Each row is a point. The points of each table are mixes of a few directions, plus a little noise. Count the directions of each table, and those that both share. Where both have some left over, give the other angles between the two spaces (their principal angles), to ten degrees, smallest first.

First (5 x 3):
[[ -5.9 -14.6 -15.3]
 [  2.3 -39.5 -19.4]
 [ -3.0  21.3   8.2]
 [  7.7   7.7  14.1]
 [ -1.0  24.5  12.4]]
Second:
[[-24.1  16.4 -18.7]
 [ 30.2   3.9  39.2]
 [  3.8  -9.2   0.0]
 [  1.6 -22.4 -11.0]
 [-14.1  11.4  -9.8]
 [  2.9   0.3   1.3]]
Directions: first 2, second 2, shared 2

First, 7 rows:
[[ 45.0 -27.9 -22.5  10.8  -3.5  11.9  -4.1  16.5]
 [-17.1  15.3   2.5   1.1   5.9 -13.1  -2.0  -9.4]
 [-18.9   4.8  17.3 -13.2  -5.6   6.2   7.3  -3.4]
 [-12.7  30.5 -18.9  23.0  21.3 -40.5 -14.4 -18.6]
 [ -8.2  10.1  -1.3   3.4   5.5 -10.8  -3.1  -6.6]
 [ 14.4 -28.8  17.0 -21.4 -20.9  38.2  13.1  17.6]
 [ -1.2  -3.8   5.5  -5.5  -3.9   7.3   2.7   1.8]]
Second:
[[ -6.3   2.8   6.1  -5.8  -1.1   1.4   3.5  -3.3]
 [ 16.6  -7.3 -13.8  13.8   0.5  -2.7  -6.7   8.6]
 [ 31.0  -4.0 -34.3  28.2  12.6 -18.8 -14.7   3.7]
 [-23.7   8.2  22.1 -20.6  -4.0   7.4  10.0  -8.9]
 [  9.8   6.2 -16.9   9.6  10.9 -13.9  -5.7  -7.7]
 [-16.6   4.2  16.7 -15.0  -4.1   6.9   7.2  -5.6]
 [ 44.8 -19.2 -39.1  38.4   3.7  -8.9 -18.8  23.5]
 [-18.5  13.7  11.1 -15.2   5.1  -3.9   6.1 -16.2]
 [-18.3  11.0  13.7 -16.3   1.7   0.0   7.6 -13.5]
 [-19.2 -13.8  33.9 -20.8 -25.7  33.1  11.7  18.6]]
Directions: first 2, second 2, shared 1; angles 30

First (10 x 12):
[[  0.3 -21.8  31.2 -20.8  -3.2   6.4 -15.8  -4.1  10.8  -1.8 -27.9  35.9]
 [-12.8  -5.5 -17.9  -1.7  13.8   4.5   1.6  -4.6  -1.2  -1.9  16.2 -34.8]
 [  7.5  28.3 -24.3  24.7  -4.9  -9.9  16.9   7.4 -11.5   3.1  21.7 -19.3]
 [ -9.2 -22.9  13.6 -19.2   7.4   8.8 -12.5  -6.8   8.3  -2.8 -12.0   5.3]
 [-29.9 -28.8 -19.1 -19.2  30.3  15.2  -7.8 -13.8   4.8  -5.7  17.7 -55.7]
 [  9.6  25.5 -16.3  21.5  -7.7  -9.7  14.0   7.5  -9.4   3.2  14.4  -7.9]
 [  2.8  -9.6  19.0  -9.8  -4.4   2.2  -8.1  -1.0   5.6  -0.5 -17.0  24.9]
 [  8.7 -12.7  34.9 -14.4 -11.5   1.8 -12.8   0.1   8.9   0.0 -31.4  49.8]
 [ 11.9  26.0 -12.5  21.4 -10.1 -10.4  13.4   8.4  -8.9   3.5  11.0  -0.9]
 [ 11.1  21.9  -8.4  17.8  -9.7  -8.9  10.9   7.3  -7.2   3.1   7.4   2.8]]
Second, 10 rows:
[[ -1.5  -8.1  24.0  11.0  -3.7  10.1  -1.1  -6.4  14.8  -4.9 -12.3   7.0]
 [ 19.2   9.9 -11.3  28.6   8.4  -4.6  18.7 -17.0  29.7  10.6  -2.4  -3.3]
 [-10.4  12.4   9.0  -7.1 -12.8  -4.2   2.0   8.0 -36.0   0.9  28.9  18.2]
 [ 12.5   9.6  -6.6  17.3  -6.6  -0.4   2.1  11.8   9.1  -4.3 -18.7 -12.9]
 [ 28.5   8.5 -11.3   5.9  11.0   2.1   6.2   0.9  28.8   3.6 -36.7  -7.4]
 [ -1.9  -1.9  -8.7  18.2   3.7   6.3   2.0   2.4  14.3  -9.1  -5.9 -35.5]
 [  2.5 -19.9 -25.7   5.4  12.5  -8.7  -3.0 -16.5  30.3   3.0  -5.1 -20.5]
 [-11.9 -24.5 -16.6 -12.1 -13.3 -21.1 -23.5   3.8  -4.2  -6.9   5.0   3.6]
 [-28.0  -2.0  12.8 -43.8   3.3   7.7  -8.2   7.4 -48.4  -0.3  31.7  13.4]
 [ -9.7  15.9  34.8 -23.4  -3.4  14.0   4.4   4.7 -39.9   4.9  18.4  37.0]]
Directions: first 2, second 6, shared 2

First, 8 rows:
[[ 14.9 -28.8   4.3  -1.5 -16.1 -38.0   0.7 -30.7  -2.7   8.2  19.4  18.4
   20.0  -9.2  -5.2  11.9 -34.6 -12.3  -8.3 -23.1]
 [-17.5  25.1  -0.7  36.8 -13.8  11.6  12.1  31.7 -21.7 -44.0  -9.9 -15.1
  -14.6 -24.2  89.0 -35.1  33.0   0.3  16.5   1.6]
 [ 22.8  -2.3  18.6 -26.2  18.0  18.5   2.1  14.0   5.5  11.4  20.5   4.6
   -4.9   8.8 -31.3  28.5  -4.7  -4.1   2.4   2.6]
 [ -6.8  -9.7  -6.8   3.2   8.2  -0.4   0.7 -11.0   4.0   3.2   0.0   2.1
   16.9  -7.1   9.7  13.5  -2.4   6.6  10.2  -2.0]
 [ 20.3  16.0 -12.5 -17.3   7.5   3.4  -1.0 -13.6   0.8  13.8   7.4  -4.7
   -5.6  -9.1 -23.6   2.5  -2.5  -0.3 -10.1  11.0]
 [-14.7   7.6  22.7 -14.1  -9.3  -4.7 -14.2 -10.3  -6.8  27.2  -8.8  -0.1
   -2.0  19.4 -28.4 -28.2 -11.0   4.6 -19.8  14.3]
 [  6.2  -7.2 -18.6  11.4   3.6   3.2   5.0  15.4  16.0 -20.1  -7.9   0.2
  -13.8   9.3 -13.4  16.0  11.8  -6.4   3.5 -12.3]
 [-24.9   0.3  -4.0   8.6   4.5   6.3  -4.9   3.2   4.5   1.6 -19.2  -5.0
    4.0  10.6   4.0  -8.4   9.7  10.9   4.6   7.9]]
Second:
[[-10.4   1.0 -21.8   9.8 -15.5 -23.9  -3.9 -18.9   6.0  -1.2 -12.1  -2.0
   -3.6  -0.1   7.1  -8.3  -0.6 -11.5 -36.7  -6.8]
 [-16.6  -7.5 -35.8   6.5   2.7 -15.2  -7.2 -31.9  39.5   4.2 -13.0   5.5
  -17.5  14.7 -15.5   6.7  -3.5 -21.6 -52.0  16.0]
 [ 11.1   2.2  -4.6   9.1   4.1   8.3  10.7   7.6  16.9 -21.5  12.8   5.6
  -29.6  -3.0  16.5   2.5   3.0 -22.8  -9.9  12.5]
 [-25.7 -18.9 -36.5   4.5   4.4 -15.2 -21.5 -40.3  15.3  10.2  -4.5   3.5
   22.3   3.5 -25.5  21.4 -10.6   4.4  -1.7   0.7]
 [  8.5  19.6  20.7 -20.5  -3.2  12.2  -5.7  29.8 -28.7  10.1  -4.9 -15.8
    6.4   8.8 -25.9  -2.7  14.9  19.0  11.1 -16.2]
 [  8.9   0.0  42.5  -6.9   3.5  13.5  18.9  25.9  -6.3   9.8  -5.2   5.3
   -1.4   3.4  19.0 -16.5  -1.3   8.5  12.2   5.6]
 [ -1.0  -6.8  20.0   4.7  -2.8   7.3   3.8  25.3 -11.9 -13.9   7.1   1.2
    4.7   0.7  15.2   6.8   5.5   2.7  21.2 -15.2]
 [ 24.2  11.0  15.9  -7.9   6.3  14.2   5.7   3.5 -31.7   2.6  19.2  -2.3
   17.5 -29.1   9.3  -8.9  -7.2  21.0  56.5   3.8]]
Directions: first 6, second 6, shared 3; angles 40, 40, 90

First:
[[ 10.8  -5.6   7.5  -9.7   0.2   5.2  -1.7  10.4   2.0   0.1   6.6   4.0
    6.4  -0.8  -1.2   8.5 -15.2 -11.2   2.1  -5.9   4.1   8.0  -8.3  -1.1
   -5.4  -0.8  18.5  20.3   1.1  -5.1  15.1  15.7]
 [-28.4  14.5 -19.1  25.1  -0.2 -13.4   5.0 -27.1  -5.1   0.0 -17.4 -10.5
  -17.1   1.6   3.3 -22.9  40.6  29.0  -5.9  15.3 -10.6 -21.2  21.9   2.7
   14.2   2.3 -48.8 -53.3  -2.5  13.4 -40.0 -41.7]
 [ -4.7   2.3  -3.3   4.0   0.0  -2.2   1.1  -4.4  -0.6   0.1  -2.8  -1.7
   -2.9   0.3   0.5  -3.5   6.8   4.9  -1.1   2.5  -1.9  -3.5   3.6   0.3
    2.3   0.3  -8.2  -8.8  -0.3   2.0  -6.6  -6.9]
 [-24.9  12.7 -16.7  22.2  -0.4 -11.7   4.1 -24.0  -4.7   0.1 -15.0  -9.4
  -14.8   1.8   2.7 -19.6  35.7  25.4  -4.7  13.7  -9.2 -18.5  19.0   2.7
   12.2   1.9 -42.6 -46.5  -2.5  11.3 -35.0 -36.6]
 [-23.0  11.7 -15.5  20.7  -0.3 -10.8   4.2 -22.1  -4.3  -0.1 -14.2  -8.4
  -13.7   1.3   2.6 -18.1  33.1  23.7  -4.9  12.6  -8.8 -17.3  17.4   2.5
   11.5   1.8 -39.2 -43.1  -2.2  10.6 -32.6 -33.9]
 [ 22.4 -11.4  15.2 -20.3   0.2  10.8  -4.2  21.7   3.8   0.0  13.8   8.4
   13.6  -1.5  -2.3  17.9 -32.3 -22.9   4.6 -12.1   8.7  16.8 -17.3  -2.2
  -10.9  -1.8  38.6  42.1   2.0 -10.4  32.0  33.1]
 [ 12.8  -6.5   8.5 -11.3   0.2   6.1  -2.4  12.1   2.4   0.1   7.7   4.6
    7.5  -0.9  -1.3  10.2 -18.4 -12.9   2.6  -6.9   4.9   9.4  -9.8  -1.5
   -6.3  -0.8  21.9  23.9   1.2  -5.9  18.0  18.8]
 [ 12.3  -6.4   8.1 -10.9   0.0   5.6  -2.2  11.9   2.2   0.0   7.3   4.5
    7.2  -0.7  -1.3   9.7 -17.9 -12.3   2.5  -6.7   4.9   9.1  -9.4  -1.1
   -6.1  -1.0  21.0  22.7   1.1  -5.6  17.1  17.8]
 [ -9.8   5.2  -6.7   8.8   0.0  -4.6   2.0  -9.9  -1.9   0.2  -5.9  -3.8
   -6.0   0.5   0.8  -7.9  13.9  10.2  -1.8   5.4  -3.8  -7.1   7.8   1.1
    5.0   1.0 -17.0 -18.4  -0.9   4.4 -14.1 -14.5]
 [ 32.9 -16.5  22.0 -29.1   0.4  15.3  -5.8  31.5   5.8   0.2  19.8  12.3
   19.5  -2.1  -3.6  26.0 -46.8 -33.2   6.9 -17.4  12.5  24.3 -24.9  -3.2
  -16.2  -2.7  56.3  61.4   3.1 -15.2  46.0  48.0]]
Second:
[[-37.3  41.5 -27.6  -9.1  61.0   9.1 -26.7  16.9  16.4  -2.6   0.3  -9.5
   -8.5  21.7   1.8 -24.9  11.8  15.9  -2.1   0.3  -6.5   7.0  11.7  10.1
  -15.4   2.3  16.1   5.5  44.8 -31.1 -21.8 -35.3]
 [-21.6  17.9 -27.8  -8.3  19.3   2.3 -17.4  19.7   0.5 -17.4   7.2   5.9
    3.2   7.9   7.5 -17.9  10.2   4.6  -4.2  -4.2  13.7  -0.5   0.9  19.3
  -15.5  -3.2  15.0   2.5  26.8  -9.9 -21.8 -19.8]
 [ -0.9   5.2 -10.7  23.8  -7.8  19.5  -4.0  13.4 -13.7 -34.4   5.0  10.5
  -11.3 -30.1   0.1 -18.9  -1.4 -11.0  15.9 -25.6  26.8  -1.2  12.8  35.2
   -8.1   2.6  28.2  31.3  -9.6  26.4  -6.8  -0.8]
 [ 34.9 -33.7  30.6   2.7 -26.8   4.3  20.3  -4.0  -7.0  18.2   7.6   0.3
   11.7  -9.4  -1.2  18.8 -15.0 -14.5   2.7  -5.7 -14.9   5.0  -8.9 -27.0
    6.4   1.8  -4.5  13.5 -28.8   5.8  23.8  25.2]
 [-17.2   2.0  -2.9 -30.0   8.3 -21.3 -11.2  10.1   6.6  -4.3  -1.9   7.3
   22.6  11.4   9.5   3.0  -5.6   3.7 -13.5  15.2   8.4  -0.3 -19.4   0.2
    1.4 -11.9   1.9 -19.4  25.0 -20.8   4.0  -9.3]
 [ -7.8  19.0  10.7   7.4  15.4   4.8  -7.1  -6.5  10.0 -11.9 -16.1  -4.0
  -18.7 -15.9 -12.6   0.7 -18.2  -4.0  14.1  -2.7  11.5   5.9   9.2  20.5
    9.3   3.8  20.2  18.1  -0.6   5.6  23.9   9.5]
 [ 34.7 -27.7  18.3   1.4 -46.0 -12.9  24.4 -30.9  -2.6  27.1  -3.5  -4.5
   -3.4   8.7  -9.4  34.5   1.0  -3.1  -5.3  15.7 -12.0  -6.6  -7.5 -25.5
   11.9   1.5 -35.3 -24.6 -35.0  16.8  11.5  35.9]
 [-12.5  22.3 -29.5 -17.9  22.8   1.5 -18.2  12.2  10.6  -0.1   7.7  -0.1
   -3.5  29.0   0.4  -2.5  10.6   6.7  -8.6   4.9   5.8   2.5  -1.1   8.2
  -19.1  -1.3   9.0  -1.7  29.5 -17.8 -19.9  -5.0]
 [-16.3   1.1  18.1  20.2  16.6   6.0   2.3   3.9  -5.3 -12.3  -8.8  -3.2
    2.4 -32.3   5.3 -24.6  -5.6   1.9  11.6 -12.1  -5.7   0.5  11.6   3.3
   15.2   1.7   6.2   9.8  -4.2   3.0   9.0 -28.1]
 [ 32.9 -27.4   2.3   0.7 -31.1   3.8  17.0  -4.1 -10.2  20.1  15.6   1.0
    6.5  12.1   1.0  15.9   7.8  -6.0  -6.3  -1.2 -13.8  -1.8  -5.7 -24.5
   -7.7   1.5 -16.9  -1.9 -21.3   7.2  -7.7  20.2]
 [ 13.1 -20.9  18.9   8.6 -32.5 -17.2  21.1 -29.0  -4.7  16.9 -11.9  -4.6
   -0.3  -3.7  -2.4  15.9   5.8   5.3  -4.3  15.7 -12.9 -10.9  -1.3 -19.0
   20.2  -1.0 -39.2 -34.2 -27.5  14.4   6.2   8.3]]
Directions: first 1, second 6, shared 1
